Rows are points. The points of each table are mixes of a few directions, plus a little noise. How many directions does each table use, and how many do they share? Where both have some left over, give the other angles between the two spaces (their principal angles), to ten degrees, smallest first.

First (6 x 3)
[[ 12 -54   8]
 [ 12 -27   1]
 [-11  10   5]
 [-26  95 -10]
 [ -7 -35  16]
 [ 20   9 -23]]
Second (4 x 3)
[[-53 -21  53]
 [  5   2  -5]
 [ 46  19 -49]
 [  0   0   2]]
Directions: first 2, second 1, shared 1

First (8 x 6)
[[-39  72  27 -58   9  86]
 [ -1 -35   2  41  -1 -32]
 [-47 -55  21  67 -18  11]
 [ 36   9  31   8  24 -35]
 [ 44  40  -5 -34  31 -39]
 [ 16 -24 -20   3 -19  -8]
 [ 23   3 -34 -42 -27  24]
 [-32  -9 -21  15   1  -7]]
Second (9 x 6)
[[-60  58  30 -39 -59 -37]
 [ 33   6   5  13  47  35]
 [  6  -7   9  13   4  15]
 [ 50 -75  -3  16  15  -5]
 [ 13  39  -7 -17  30   5]
 [-55  56 -19 -12 -28  -4]
 [ 13 -17 -44  11  22   7]
 [-21  32  14 -35 -26 -31]
 [ 27 -95  16  50 -10  17]]
Directions: first 4, second 4, shared 2; angles 30, 90

First (7 x 8)
[[ 16 -35 -34  21 -71  -7 -27   3]
 [-24  -9  17 -22  37 -12  15 -14]
 [ 10  -4 -11  10 -25   2 -10   4]
 [ 31  48  -1  21  -3  28  -3  22]
 [-38 -15  26 -33  54 -19  22 -22]
 [ 28  48   1  18   1  27  -2  22]
 [-22 -31   2 -15   5 -19   3 -15]]
Second (9 x 8)
[[-28 -47  -1 -20   1 -28   2 -21]
 [-37 -58   0 -24   2 -35   3 -27]
 [ 60  95   1  40  -3  56  -4  44]
 [ -1  -2   0   0  -1  -1   0   0]
 [ 24  38   0  15  -1  23  -1  17]
 [ 12  20  -1   8  -1  11  -1   8]
 [-19 -31   0 -13   1 -18   1 -13]
 [-26 -42   0 -18   0 -24   2 -20]
 [ 17  28   0  11   0  17   0  12]]
Directions: first 2, second 1, shared 1

First (10 x 11)
[[-11   9  -1  -4  -7   0  21 -12   8   1   9]
 [ 59 -53  -6  10  21 -29 -95   8 -51 -21 -58]
 [ 17   3   8  11  10   3 -36  26   1  -4 -17]
 [-27  36   2  -8 -19   4  51 -22  30   3  23]
 [-15  15  -7 -13 -22 -14  42 -46  10  -6  10]
 [ 14 -16 -11  -9 -10 -29  -6 -43 -19 -16 -19]
 [ 17 -12  -6  -3  -3 -20 -18 -22 -15 -13 -20]
 [-48   0  14  12  28  71  39  89  20  50  64]
 [ -8  68  16   4 -17   3  16  -2  50 -10   0]
 [  1 -50  -8   1  20  10 -13  23 -34  15   7]]
Second (10 x 11)
[[-48 -59  19  -7  -2 -25 -25  33 -42 -56 -32]
 [-20 -13  16   5  19  -3  -2  10 -11 -17  -8]
 [ -4  69  42  34  56  23  -8  24  41  -8  -8]
 [-11  19  20  18  47  14   8   0   6  -2   2]
 [  9  62  24  25  41  23   2   7  38   8   4]
 [ 19  53  10  15  10  15  -3   6  37  12   3]
 [ 18 -62 -53 -39 -75 -24   8 -29 -34  19  13]
 [  3  11   3  -1 -12  -1 -10  12  11  -4  -7]
 [ 12 -40 -35 -27 -53 -17   2 -17 -21  11   6]
 [ 21 -38 -45 -22 -29  -5  29 -47 -22  39  29]]
Directions: first 3, second 3, shared 1; angles 60, 70

First (9 x 14)
[[  2  12  -5  10   0 -10 -18   1   1   1  16 -22 -18   6]
 [-11 -23  -2  -7   6  27  29  34  20 -19 -10  30  28 -15]
 [ 41  36 -20  40  14 -59  39 -22 -34  16 -46 -20  -7  29]
 [ 15  33 -33  55  20 -31 -18  65  29 -26  47 -70 -46  21]
 [-16 -36  12 -31  -4  39  40   2   4  -7 -34  61  51 -22]
 [-35 -10  27 -43 -27  34 -91 -25  10   8  69 -20 -31 -17]
 [ 31  46 -25  52  12 -56 -16  14  -6  -1  18 -67 -49  32]
 [-47 -63  49 -88 -31  78  -3 -50  -6  13 -19  92  59 -45]
 [ 19   8  -5  14   9 -25  40 -16 -21  11 -43  14  16   9]]
Second (10 x 14)
[[-51 -22  15 -18 -23  47   3  66  51 -38   0  17  32  -4]
 [ 18  30 -57  54  10 -27  15 -18 -24  27  61   1 -32  32]
 [ 50  16 -39  35  42 -32  -6 -22 -24  18  48 -24 -46  -4]
 [ 51 -10  22  -8  51 -25   0  30  13 -30 -54 -48  -8 -39]
 [ 10 -29  29 -28  28  19 -16  49  37 -41 -22 -25   5 -45]
 [-53  -4  31 -21 -49  22  20  18  16 -12 -55  28  49  21]
 [-36   4   6  -5 -37  12  11  -5  -1   7 -11  26  23  24]
 [ -8  20 -25   8 -29  -7 -15 -90 -54  61  55  33 -21  29]
 [-12  36 -21  22 -42 -27  16 -81 -58  58   5  34   0  54]
 [ 29 -40  40 -41  49  18 -29  53  42 -50 -27 -41  -3 -69]]
Directions: first 3, second 4, shared 2; angles 50

First (9 x 20)
[[ 14  15  11   3   1   1   4   6 -10   6 -12  18   5  -5  11   0  -8  -7
  -15  11]
 [-39 -41 -15   7  -4 -16 -13  -7  60 -21  35 -47  -7  25 -39  16  14  28
   44  -1]
 [ -1  -5 -16 -13   2  11   1  -9 -26   3   1  -5  -6  -9   6 -14  10  -5
    0 -27]
 [ -5 -11 -28 -21   2  17   1 -15 -37   2   4 -12 -11 -12   7 -21  17  -6
    3 -44]
 [-15 -15  -3   5  -2  -8  -5  -1  27  -8  13 -18  -2  11 -16   8   4  12
   17   4]
 [-17 -22 -25 -13   0   7  -4 -13  -6  -5  15 -25 -10   0  -9 -10  17   5
   18 -32]
 [ 27  39  66  42  -4 -31   2  34  57   3 -23  44  26  17   0  39 -42   3
  -24  95]
 [  9   9   4  -1   1   3   3   2 -11   4  -8  11   2  -5   8  -3  -4  -6
  -10   2]
 [ 29  30   6  -9   4  16  10   2 -53  17 -26  34   3 -22  32 -16  -7 -23
  -34  -7]]
Second (10 x 20)
[[ -2   8   8   0  -8 -10   5   5  21   1  19  -4  -2  14  -3  10   5   0
   -3   0]
 [  0  12  22   5  -8 -22  -4  16  45  -4  39 -10 -10  27  -2  18  -7  -6
   -5  13]
 [  4 -12  15  24  18  -4 -25  10  17 -12 -21   7   6  -8  -3   2 -36   4
    9  51]
 [  3   6 -38 -43  -4  27  13 -20 -71  14  17  -9 -19 -16  26 -34  34 -22
  -15 -85]
 [ 14 -23   6  25  38   8 -47   9 -16 -18 -34   9  -5 -31  13 -21 -59 -10
   10  54]
 [ -4 -20 -25   2   6  26  14 -23 -46   7 -68  19  28 -31 -11 -12  13  24
   14  -2]
 [  1   3  -6 -11  -3   3   4  -3 -11   3  11  -3  -7   0   6  -5   8  -7
   -4 -21]
 [ -6  -7 -20  -9  -6  17  21 -18 -33  10 -31   9  15 -15  -7  -6  27  15
    4 -23]
 [ -3  16  21   2 -14 -23   4  14  48  -2  40 -10  -6  30  -6  23   3  -2
   -6   6]
 [ -5  15  18   3 -18 -21  13  10  46   1  31  -6   0  30 -11  24  12   5
   -3   4]]
Directions: first 2, second 3, shared 1; angles 70

First (11 x 32)
[[ 18  24   5   4  35   4   4  14  27  -8  26 -20 -12  -1  15  -9  18  21
    7   7   6   0  41 -11  37   4  31   7 -21   5  -2  13]
 [ 30  -2 -40  27   1  14   3 -20  57  20 -33  18 -40  -1 -16 -29 -14  26
   24 -50  -8  34  30  21  20 -32 -21  24 -32  42   4   9]
 [ -9 -11  29 -16  12  -8  23  16 -21 -27   7 -20  13  16  26  15  16  -8
  -16  21   8  -7   3   8  11  -7  29 -21  27 -28  -2  -6]
 [ 11 -40 -12   0 -28  12  -8 -27 -23  14 -20  42   3   3 -22 -17 -34  -6
    0  -4  -5  -5 -36   9 -44   2 -37  -4  10   5   1   4]
 [ -9   3  17 -14  -6   0 -23   2 -42   2  32   7  27  -9  -7   5  -5 -13
   -9  39   4 -33 -31 -29 -33  41  -1  -9   8 -17  -3   4]
 [-20  -8 -22  10 -32  -8   6 -11  11  12 -46   7  -8   0 -14  12  -9 -12
    3 -39  -9  25 -17  25 -10 -29 -32   6   8  12   6 -19]
 [  7  11 -13   8   2   3 -10  -4  17  11   2   3  -9  -9  -8  -8  -2   8
    9  -8  -3   3   8  -6   4   4  -5  12 -18  14   1   5]
 [ -8   3 -39  21 -32  -1  -9 -19  30  28 -45  17 -20 -11 -27  -1 -17  -2
   14 -49 -14  29 -10  17 -10 -22 -43  21 -14  31   6 -10]
 [-29  18  24 -12   8 -19  14  25 -10 -21   8 -37  15   4  23  32  29 -14
  -15  13   6  -2   5  -1  19  -4  28 -11  19 -23  -1 -16]
 [  3  10  28 -13  27  -2   4  19 -15 -20  37 -21  13   4  21   3  18   3
   -9  36  10 -20  15 -17  16  18  37 -11   4 -21  -4   7]
 [  7  -7  22 -14  13   4  -3   6 -29 -11  31   1  17   3   8  -4   0  -2
   -9  36   7 -25  -7 -17 -11  25  16 -13   9 -18  -4   9]]
Second (11 x 32)
[[ 26 -12   5  -2  17  13  -1  -4  -2  -3  19  12  -3   4   2 -22  -8  13
    3  16   4 -11   9  -7   0  11   9  -2  -8   1  -3  17]
 [ 52 -22  10  -4  34  26  -3  -8  -5  -5  37  23  -5   7   4 -43 -15  27
    6  31   8 -22  19 -14   0  21  18  -4 -15   1  -5  34]
 [-40  17  -8   3 -27 -20   2   7   3   4 -29 -18   5  -6  -3  33  11 -20
   -5 -24  -6  17 -15  11   0 -17 -14   3  12  -1   4 -26]
 [ 61 -25  12  -4  40  31  -4 -10  -5  -6  44  27  -6   8   5 -50 -17  31
    7  36  10 -25  23 -17   0  25  21  -5 -18   2  -6  40]
 [ 11  -4   3  -1   7   5  -1  -2  -1  -1   8   5  -1   2   0  -9  -3   6
    2   6   2  -5   4  -3   0   5   3  -1  -3   1  -1   7]
 [ 10  -5   2   0   7   6  -1  -2  -1  -1   8   4  -1   1   1  -9  -3   5
    1   6   2  -5   4  -3   0   4   4  -1  -3   1  -1   7]
 [-53  22 -11   4 -34 -27   3   9   4   5 -38 -23   5  -7  -4  44  15 -27
   -6 -31  -8  22 -19  14   0 -22 -18   4  16  -2   5 -34]
 [ 10  -4   2  -1   7   5  -1  -2  -1  -1   8   5  -1   2   1  -9  -3   6
    1   6   2  -5   4  -4   0   5   3  -1  -3   0  -1   7]
 [ 48 -20  10  -4  32  24  -3  -8  -4  -4  34  21  -5   7   4 -39 -13  24
    5  28   7 -20  18 -13   0  20  16  -4 -14   2  -5  31]
 [-95  39 -19   7 -62 -48   6  16   8   9 -68 -42  10 -14  -8  79  27 -48
  -11 -56 -15  40 -35  26   1 -40 -32   7  28  -3  10 -62]
 [-31  12  -6   2 -20 -15   2   5   3   2 -22 -14   3  -5  -3  26   9 -15
   -3 -18  -5  13 -11   8   0 -13 -10   2   9  -1   3 -20]]
Directions: first 4, second 1, shared 1

First (8 x 32)
[[ 12  32  11   6 -13  -2   1   9 -29   7  20  14 -67 -16  29  27 -45   2
   26 -40  18 -14 -11  -4 -11  11 -15  -4  13  -3   4  -4]
 [  5 -26 -13  15   2  21 -16  -8  13 -28 -15  -1   8   3   5   2  -7 -35
   29  30 -25  26  -4  14  21  19  -4   2 -12 -15  -5  17]
 [  7 -10   5   6   4  -7  26 -13 -18  16  26   7 -31  11   5   8   5  24
   -3  10  31  -9  -8  18   8 -12  30  -4   2   6   8 -11]
 [-24  33  -9 -36  -8 -22  -7  16  20 -23 -45 -18  73   9 -16 -34  39   2
  -44 -15 -43 -23  15 -22  11 -21  -6   5  16   2   2 -26]
 [  5 -41   4  30  13  30 -26   3  -6  25  12   4 -44 -31   4  25 -22 -26
   30  24  21  47  -2  10  -6  39 -12 -35 -18 -18 -30  52]
 [ 14 -27   9  25  11  31 -28  -1  28  15  18   7  16 -20 -18   8 -39 -22
   32  -4   6  38   4 -25 -64  27 -50  26 -34  11  -7  47]
 [  4  30  -1 -20  -9 -29  40 -15   2 -17   9   2  31  40  -4 -20  17  38
  -23 -18  -3 -48  -3  -2  -1 -44  23  45  12  26  38 -54]
 [-24   9  -6 -25   0 -23  10  10 -10   5 -25 -15  15   5  -5 -17  53  17
  -48  12  -5 -17   8  10  41 -19  35 -36  21  -9 -10 -22]]
Second (8 x 32)
[[-10  30 -12 -20 -17 -32  33  -2 -48 -25 -17  -3 -58  21  40   6  30  16
  -16   9  -4 -41 -14  44  95 -21  66 -41  44 -24   7 -55]
 [  1  20   4  -6  -4   5 -20  10  28  -8  -9  -1  47  -8 -15 -11 -21 -11
    4 -33 -23   1   9 -38 -49   4 -49  36 -10  14   6   9]
 [-12 -16  19   4  18  14 -34  25  20  59   7  -5  26 -44 -37  -2  -1   3
  -24 -16  25  33  21 -42 -73  19 -46 -18 -21  11 -32  53]
 [ -7 -37  -8  10  12  17 -17  -1   9   2 -13  -8   9  -9  -8  -1  17 -21
    2  38  -5  32   4  12  18  17   6 -25 -12 -15 -21  27]
 [ 12  35   8  -7 -12 -18  27  -6 -15  -1  24  11 -21  15  12   5 -19  27
    2 -35  14 -36  -9  -5 -15 -21   4  28  12  17  27 -33]
 [-10 -12   4  -1   7  -4   1   7 -17  29   2  -4 -26 -14  -1   6  20  11
  -19  12  24   7   3  10  14   3  19 -41   6  -8 -19   9]
 [ 10   9   6   3  -3  -4  15  -7  -5   4  20   8 -11   8   3   4 -14  15
    6 -14  14 -13  -5  -2 -17  -9   0  21  -1  13  15 -11]
 [ 15 -29 -22  17  -2  23  -4 -26  28 -60 -15   2  35  30   6  -7 -12 -40
   44  39 -45  18 -10  20  27   9   1  41 -19  -7  18  -1]]
Directions: first 5, second 4, shared 4

First (10 x 32)
[[-28 -43   5   5   6   1 -19 -24 -32   7  -7   9   8 -11  -9 -13  17 -37
    3  -8   4   5  31  -9  -8   5  12   1  -1 -31  25  27]
 [ 11   8  -4   6 -19 -12 -10  10  23   0  20  -6 -27  -3  23   4 -17  18
   -2   0  -8 -15  -3  11 -11   9  -5   5 -12  24  -9 -11]
 [ 12  15  -3   2  22  -4  27  -9   2 -14  -2 -18   3 -27 -12  22  -6  13
   -5 -12  -5   4 -23   1 -17  26  -9  -4   9  14  17   7]
 [-14   2 -12 -20   0   5   0   5 -16 -23   9  15  -1  12 -36  -9 -12  -2
   10 -11   1 -10 -29  -9   3 -17   4 -19  -5   9  18  13]
 [  8  49 -20 -38  29  15  50  15 -10 -49  -1   2  21  11 -71  14 -21  25
    9 -16   2   0 -82 -14  10 -16  -8 -36  11  30  21   4]
 [ 15  -5  18  23 -62  -5 -53  34  49  59   4  13 -22  50  95 -28  12   7
   -7  46   5  -4  70  19  35 -35   6  38 -18 -16 -83 -55]
 [ 28   1  15  39  22 -17  21 -26  23  22 -11 -42  -2 -57  44  36  13  10
  -19   0  -9  14  27  17 -33  61 -15  27  15   1   0  -4]
 [-21 -22   0  -6  24   7   7 -23 -36 -10 -11   4  19 -14 -35  -2  12 -26
    4 -14   5   9   0 -13  -7   6   7 -11   7 -20  34  29]
 [ 10  15   4  -3  38   9  40 -13 -10  -8 -24 -14  32 -19 -24  19  12   2
   -3  -4   4  20 -17  -6  -1  13  -7  -6  22  -7  13   6]
 [-20 -19  -4  -8 -61   1 -62  31   8  16  25  39 -29  59  26 -44  -9  -8
   10  18   4 -23  27   3  28 -52  15   4 -30  -4 -35 -18]]
Second (10 x 32)
[[ 20  25  10  14 -13   2  14  11  19 -12  14 -23 -25  14 -29  20   4  44
  -40 -10  13  -5 -42   1 -12  24 -15 -13  -9  43  -3 -11]
 [ 19  17  10  22  18  -4  30 -18   8 -14   5 -34 -16 -31 -26  38   7  32
  -34 -22   3   3 -36   2 -37  57 -17  -7   4  32  25  11]
 [ -7 -23  18  23  -7  -8 -27 -33  -9  24  12   9 -41 -34   7  23  16   8
  -18  -8 -15  -1  19   5 -47  58   1  16 -16 -20  26  41]
 [-25 -62   5  25  22  -8   6 -27 -25   0 -25 -42  48 -27  16 -26  24 -70
    1 -14  22  13  64  -6   7   0   9   4  24 -14  17  -6]
 [-17 -10 -20 -33  15   1 -10   1 -17   8 -16  35  34  -3  28 -25 -17 -43
   58  18 -19   4  31   0  29 -49  18  11  11 -42  -8  -1]
 [-15 -21   5   3 -35   3 -35  11  -1  17   6  16  -8  37  15 -29   9 -14
   -2  11  12  -6  29  -1  19 -29  10   4 -13 -12 -22 -11]
 [-22 -48   5  14   7  -9 -24 -31 -23  20  -9   3   5 -30  25  -8  14 -41
    7  -2  -5   6  54   0 -15  17  12  17   1 -38  17  24]
 [ -2   1 -10 -13   7   2   3   4  -4  -1  -7  10  14   0   8  -6  -7 -10
   19   4  -6   1   4   0  12 -18   4   2   5 -10  -4  -1]
 [ 24  52 -10 -17  -2  11  40  41  25 -32   0 -19  17  41 -28  -1 -15  34
   -7   0  18  -4 -57  -5  32 -35 -13 -26   7  50 -26 -43]
 [ 26  71 -15 -40 -13  11   4  35  24  -8  18  47 -31  33 -15  18 -33  62
   18  18 -25 -11 -67   4   9 -23  -5  -7 -15  13 -25  -5]]
Directions: first 4, second 4, shared 2; angles 50, 80
